Each row is a point. Two turns around zero, p and q, are shown by what they do to some points. Where does a point land after both, in the order given? Backwards means that the second turn is done in reverse. Each puzzle has new turns, and all numbers are rounded.

Turn p:
[ 10 -11  -6] -> [-15  -2   6]
[ 35 -20  28] -> [-28 -36 -17]
[ 19 -27  11] -> [-23 -26   5]
[  0   8 -14] -> [-2 16  1]
[-18  29  -8] -> [24 25 -8]
[-46  21 -12] -> [44 25 14]
Turn q:
[ 11 -25 -10] -> [  6 -17 -23]
[-27  -7  40] -> [34 -5 35]
[ 23 -20   0] -> [ 13  -3 -27]
[-20   4 -23] -> [-24 -16  10]
[-2 27 25] -> [ 7 29 22]
[ 14  21 -32] -> [-36  11 -15]
Where do these land?
q, then p: [-19 -35  20] -> [-36 -26   0]
q, then p: [-4 22 -5] -> [22  0 -6]
q, then p: [23 33  2] -> [ 23  27 -19]
q, then p: [ -4 -43  -3] -> [-35 -10  24]
q, then p backwards: [  4  23 -14] -> [ 19  -1 -20]

Turn p:
[  8 -12 -17   5] -> [  6   7  12 -17]
[-23  21   7  -1] -> [ 4 -8 -2 31]
[-6 17 19 15] -> [-14  10  -7  24]
[ 41   0 -35 -21] -> [ 36  15 -15 -40]
[ 27 -26 -18 -37] -> [ 18 -17 -12 -48]
[-22  -8   2  11] -> [-9 -8 20 12]
[-24   8  41  27] -> [-40   1   2  38]
Turn q:
[ 18 -23 -11 -22] -> [ 6 -7 37  0]
[ 39 -34  34 -20] -> [ 51 -29  28  -5]
[-24   2  -9  16] -> [-25  -2 -16  -6]
[-27  25 -11  45] -> [-30  18 -44 -19]
[-21  19 -16  -8] -> [-24  13  -6  18]
[  6  -7  18 -21] -> [ 18 -14   9  16]
[ 9 18 -5 10] -> [ 3 21 -8 -5]
Where do these land?
p, then q: [ 32 -13  10  16] -> [-16  10  -4  34]
p, then q: [19 20 28  9] -> [-32  22  -9  -1]
p, then q: [-17 -42  -7  -6] -> [ 13 -41   7  15]
q, then p: [-34  29 -28  10] -> [23 -5 27 40]
q, then p: [  0   6  -3 -29] -> [-21  17   3  11]

Turn p:
[-18  -6  12   5 -10  -5] -> [18  9  1  9 11  7]
[  2 -20  12  19  11  -2] -> [  7  -7  -7   2  23 -18]
[ 12   1   3 -18  14  70] -> [ -9 -46 -16  37 -40 -11]
[-17 -26   8  -5   9 -12] -> [  5  16  10  17  18 -16]
[ 10  76 -10 -13   1 -14] -> [-29 -14  23 -32 -19  58]
[ 22 -15 -12   2   0  -5] -> [ -5   4  -6 -16  -5 -23]
[  1  -6   5  -6 -12 -17] -> [12 14 11 -9  1 -3]
[-19 -24 -12  10   2   1] -> [ -1  18 -17  16  13 -11]
[  6  20  -6   7 -16 -14] -> [  2   6  -1 -24  -3  19]
Turn q:
[-32   4 -15 -31  28   7] -> [  3 -11 -35  -9  40   4]
[-5  7 16  8  5 -5] -> [ -4   5   2 -15  -6  12]
[-33  10 -29  21   4  -1] -> [ -2   2 -32 -23  -4 -30]
[-15  25 -27  -3   1 -14] -> [ 14 -17 -33  -8 -10  -9]
[ 24 -27  16  13   9   7] -> [-8  5 41 -1  7 -3]
[24  2 21 -5 21  5] -> [14 -2 27 -7 11 21]
[-12 -25   9  16 -34 -11] -> [-39  11   3  13 -22 -10]
[ 24  -7 -14 -31 -31 -11] -> [  4 -20   1  49  -9   3]
[26 11 23 12 -3 24] -> [20 27 27  1 -7 12]
Where do these land?
q, then p backwards: [-35 -25 -25   0   6 -28] -> [ 27  -5 -20  23  37  17]
p, then q: [  8  33 -10  11  19  13] -> [-20  14 -13   8  28 -17]
q, then p: [ 12 -17  15  14   4  13] -> [ 10 -16  20   5   9  14]
q, then p: [-14  11 -20  14  15 -29] -> [  1  34   9   4 -16 -21]
p, then q: [-1 23 21  1 -2 27] -> [-12  17  24  14   9 -20]
q, then p: [  5 -25 -23   3 -26  -5] -> [ 13  20  -7 -12  33   7]
q, then p: [ 13 -21   9 -34   6  19] -> [-11 -33  -9   9  29  -6]
p, then q: [  3 -11   1  -2 -22 -34] -> [26 -9 -2  4 -3 31]
p, then q: [12 31 32 -7 -1 22] -> [-22  19  32  24  13  -7]

Turn p:
[ 16  -9 -30 -10  33 -14  26   9] -> [ 13   2 -13   0  14 -51   6  15]
[-11  11  25  -3  27  -4 -21 -29] -> [ -1  15 -21 -23  -7  12  13 -37]
[ -7 -13 -27 -24 -18 -10 -19  -8] -> [ 5  8  3 -7 35 18 12 22]
[-28 -16   9  10 -28  15   8  10] -> [  8   0  41   1  -9  17 -17   3]
[  9   2  37  21  30 -14 -16   7] -> [ -1 -29 -16 -17 -27  -5  14 -32]
[16 18  9  5  6 34 -3 38] -> [-38 -11  17  24 -22 -16  11  -4]
[-16  -9 -26  21   4  -5  -7  23] -> [-11 -14  19 -27   5 -15  -8  20]
[-34 -13 -11 -42   0 -29   5  -7] -> [ 28  12  12 -11  52   0   3 -13]
[ 18  -9  33  -5 -21  36 -21 -16] -> [ -3  11   4  22 -32  41  25  -3]
[ 44  25 -28  37  16  26  14 -28] -> [-24  24 -46   6 -40 -21 -15  33]
[ -7  12   9 -10 -50 -34  34   1] -> [ 25 -18   2  32  28  20 -45  -4]
Turn q:
[-33 -38  -1   3 -35  -7   5  -4] -> [31 33 -9 29 15 -7 23 -8]
[ 15  16 -19  14  -4 -17  41   6] -> [ -3 -28 -40  -6  18  14  -2 -11]
[ -9  -6 -16  16  36 -30  18  -5] -> [-28  -1 -21   0  -9  31  25 -16]
[ 23  18  -7  44 -10   9 -14 -13] -> [-15  19 -27 -31   2 -16 -28   3]
[ 32   2  34  -9  15 -25  -8   5] -> [-10 -25   2 -19 -22 -15  24  28]
[-19 -16 -10   4 -17  39   1 -31] -> [ 13  39   3  24  14  11 -29  11]
[-16   5 -18 -40 -16  18 -31  -9] -> [ -3  10  47  20  26 -15 -13  -3]
[ -4  21  36  -5   9 -33   4  13] -> [ 10 -22   8 -34  -6   6  35   6]
[ 12  -2   0 -27  22  47 -15  38] -> [  5 -25  37  18 -37  -9 -37 -10]
Where do these land?
q, then p backwards: [  5   7  21   1 -33 -13   0  -1] -> [  2 -23 -20  -8  17 -20   4  -2]
p, then q: [-14  43 -29  -8  41  22  -9   8] -> [ -6   5  26 -18  31  38  36 -21]
q, then p backwards: [-28   9 -10  37  46 -31  -3   6] -> [-13  18  31   5  19  20 -51 -24]
q, then p: [-12 -13   0  27  17 -23  17  40] -> [ 23  34 -10  16   4  13 -20  34]
p, then q backwards: [-21  28 -50  -9  11  17  -2  -1] -> [ 10  11 -19  11 -12  -4 -39 -43]
p, then q: [  5 -35   0  14 -15 -16 -37  22] -> [ 30 -17  -1  42 -27  -1   1   8]
p, then q: [ -1 -29  23  -7 -38  24   2 -17] -> [ 27  -4 -14 -18 -14 -13 -42  17]
p, then q: [  9 -19  25 -44 -25   3   3 -16] -> [ -4  -4 -35 -15 -18  15 -40  17]
q, then p backwards: [ 29  11  23  -5  -1  20  13 -17] -> [ 10 -11 -26  29 -22 -12   5   0]
p, then q: [ 29  -2  -3  -6  -5  -2  15 -23] -> [-13  -6 -21  -6   5 -12 -19 -21]

Turn p:
[-16  25   3 -10   1 -30 -25  22   0] -> [ 16 -16   2 -37  -2   2 -21 -17 -20]
[-26 -21  -7 -36  17  42 -51 -17  -6] -> [-13  52  -8 -50 -14 -26  30  13   1]
[ 26  32 -14  32  -8  18  23  -9  -4] -> [-16 -42 -15  30 -15   1   4  22   8]
[ 19 -17 -37 -29 -19  12  24   5   9] -> [ 22  24 -24  33 -28 -10  -3  -8  19]
[ 42 -29   2  10   2  -6  12   5  27] -> [  0  12  20  50   0 -15  -7  -4 -17]
[  8  23  14 -45   0  -6   4 -31 -18] -> [-30  18 -18 -18 -13  17 -39   2  18]
[-19   0  32  19  34  19  24  -5   0] -> [-21  -9   4  -1  52 -11   8  15  17]
[ -1  11 -16  10  -7 -30   7 -26  -2] -> [ 12 -10  11   3 -12  29 -17  22   4]
[ -9 -19 -21  14 -11  -4  -4  34 -27] -> [ 29  -3 -20   3   4  16  31 -16 -20]
[-22  -5  45  36 -10 -15 -15  22  19] -> [ -3 -27  48 -13  29  -1  15 -30 -13]
Turn q:
[-50   1  27  -9   7  -5  16  -8 -14] -> [ 12 -14  -2 -10  12  46  27  21  -4]
[ 10   9  -5  27  19 -26 -12 -25 -10] -> [ 15 -31  -7 -15  21 -15 -26  -3  -3]
[ 35  12 -29  20 -16  39 -17  -6  -2] -> [  6   7   1  46   2 -45 -10 -18   8]
[ -6   8 -20   1  19 -15 -35 -19  11] -> [  0 -20 -15   9  -1   4 -43   7 -11]
[  5  21 -24  20  33  -2  -2   3   8] -> [-25 -27   6  10  21  -8 -22  -9   2]
[-18 -47   9 -28   8 -20  35 -27  26] -> [  4 -27  14 -35 -57  27  16   9  -1]
[ -3  17   6 -15 -25  -9  16   8   1] -> [-10  13 -18  -7  -1  -3  26   3 -15]
[ 22   9  32 -26 -16  29   1  36 -25] -> [  0  56  -9   5  12   9  26 -28  19]
[-25 -27  29   3   0 -18  12  -6  35] -> [  7  -7  30 -28 -22  25   5  12 -29]
[ 31  -3 -26   7 -30  26 -15  44 -30] -> [-10  50  -1  25  12 -42   0   6  35]
Where do these land?
q, then p: [ 21 -42  18   7 -32   1  -8  48 -15] -> [-17 -40   0 -19  -7 -16 -56 -23   7]
p, then q: [ 16 -32  -6   2 -31 -31 -15  32   8] -> [ 49  -9 -13   1  15 -27  16 -26   4]
q, then p: [ -9  -1  -8  -4  48  -6 -11 -17 -12] -> [  0  31  18  -1  -8 -29  26   9  -8]
q, then p: [-27  30  15  -5  29  12 -16 -57 -16] -> [ -9  30 -10  42  -7 -14  42  36 -22]
q, then p backwards: [  4  30  -7  10   1   9 -12  25   3] -> [ 19 -15  26  -3  20   5  13   4  -3]
q, then p: [ 23   8  20 -18  34  13   6 -38  -8] -> [-17  32  17  23 -26   0  10  32  14]
p, then q: [  3   8 -36 -12 -27  10  -4   4  24] -> [  6  16  -6 -13 -18 -39   6   4 -24]
q, then p: [ 24 -13  -1  14 -30 -34  26  29 -19] -> [ 23   2 -10 -14   9   2 -59 -20  11]
p, then q: [  8 -39 -19  19 -28   6  22  33 -15] -> [ 11 -38  22   4   8 -43  21 -21   8]
q, then p: [-23  19   4  -9  -1   5 -11 -23  -1] -> [  2   1 -18  19  -3  -1  26  13 -11]
q, then p backwards: [-29  15   1 -25   5   4  22   8  26] -> [ 20   0  10  23 -17   6 -15 -14 -34]
p, then q: [-12  17  17  21  33  10   0 -44  26] -> [-25  31  22 -25   9  44  -9  10  -9]

Turn p:
[15 14  6  3 11 15  0  5 30] -> [ -3 -10 -13   2  -3  -1 -10  32  17]
[  5 -23  20   1 -15 -15 -16   7   6] -> [-14  17  -4  25 -17   7 -10  -6 -13]
[  9  76  30 -19 -41   8  15 -20  -5] -> [ 11  42  55  -2  20 -29   3  37  45]
[ 11  26  59  -4   4 -22  -3  11 -21] -> [-20  27  40  22  15  38   1  21   7]
[-13  -7 -29   7  12  16 -22  -5 -18] -> [  9 -24   3 -24  -1  -9  -4  -9 -31]
[ 16  -6 -31   2  13 -26  -9 -20  40] -> [ 18   2 -48   3  17  -8 -35  -1   0]
[-20 -28 -11  22  15  16   9 -20 -18] -> [-21 -15  -8 -37  -5   1   7 -28 -12]
[  1 -11  11 -29 -11   5   2   4  -7] -> [-11  -3  12  25   2 -13  11  -8   1]
[-10 -17 -29 -17  10   0  16  12   6] -> [ 14 -22 -24   6   5  -7  21 -16  -1]
[-36   1   4  41  12  -9 -13   5   5] -> [ -3  18 -17 -33 -11  23   9  13 -29]
[ 21 -26 -31  -6  -9  12  21  22 -19] -> [ 19 -33   2  11 -22  -1   8 -36  14]
Turn q:
[ 12 -11 -30 -33  40  24   9  32 -14] -> [  4  -3 -23  26  29 -30 -51   5  13]
[  5 -11   3   2   4 -27   2 -24  16] -> [ -3  21   8 -12 -27   3  -4 -16  -9]
[ 27  33  23 -31 -28  45 -13 -32  30] -> [-31 -40  -4 -44  24  -6  21 -49  12]
[-10  11  -2  17 -22 -18  -2 -14 -30] -> [ -3  -6 -12  -5 -18  21  19  26 -20]
[-12  29   4  12   6 -24 -37  21   6] -> [-27 -10  37   9 -14   4   3  30  14]
[ 33  11  16 -12 -11   7   9  10  22] -> [ -2  -4  -4 -23   7   4  -1 -20  38]
[-27  21  17  13   5   0   6  -2 -26] -> [ -6   3  -5   3   2 -13  32  32 -10]
[-23 -22  21  17 -18  -4  10 -14  13] -> [ 19  16  10   6 -10   9  34 -18 -12]
[  7 -31  -6  17  10   1  -2  -4 -15] -> [ 33  -1   0   3 -10  -4 -14   4 -16]
[  6  -8  -9 -26 -17 -18 -10  13 -24] -> [ -8 -17 -25  21 -22  13 -12   4   8]
[-16 -23 -36  25  31  15  29  14  23] -> [ 26  42  18  16  38  -1 -27   1 -16]
Where do these land?
q, then p: [  6   0  31  15 -19  14  24 -18 -20] -> [ 17 -20  -4  14  14  -7   7 -24  36]
q, then p: [ 33 -40  10  15   8  15  -5 -43 -32] -> [ 16  -8  28  38   6 -12 -34 -49   3]
q, then p: [  7  19  -6  11  22 -24 -24  36  -4] -> [ -3  15 -10  23 -32  14  10  32 -18]
q, then p: [ 39 -10  21 -34 -13  21  25  -8   9] -> [  8  -6 -34   0  31 -38 -26 -15   5]
p, then q: [-29  -3 -25  -7   3 -41 -12  21  -6] -> [ 12  -6 -32 -35  11  -8 -21  26 -11]
q, then p: [-15  31 -27  -9   8 -12  -5  -4   5] -> [ -1   3   7 -15   1   5  30  14 -30]
q, then p: [  7  -1 -24  13 -13   4 -10  19   1] -> [-17 -23   2   0 -18   3  -6  14  -9]
p, then q: [-31   6 -18  17  27  -6  10  24   9] -> [ 10   2 -37   4  28   0 -27  -5   4]
p, then q backwards: [ 20 -14  30  -8 -22  11   9 -37  33] -> [  2  22   0 -45  35 -22   7  18   8]
p, then q: [-37  12   8 -12   0  18 -12  10   7] -> [  6  20 -26  16  -1   3   5  23  19]
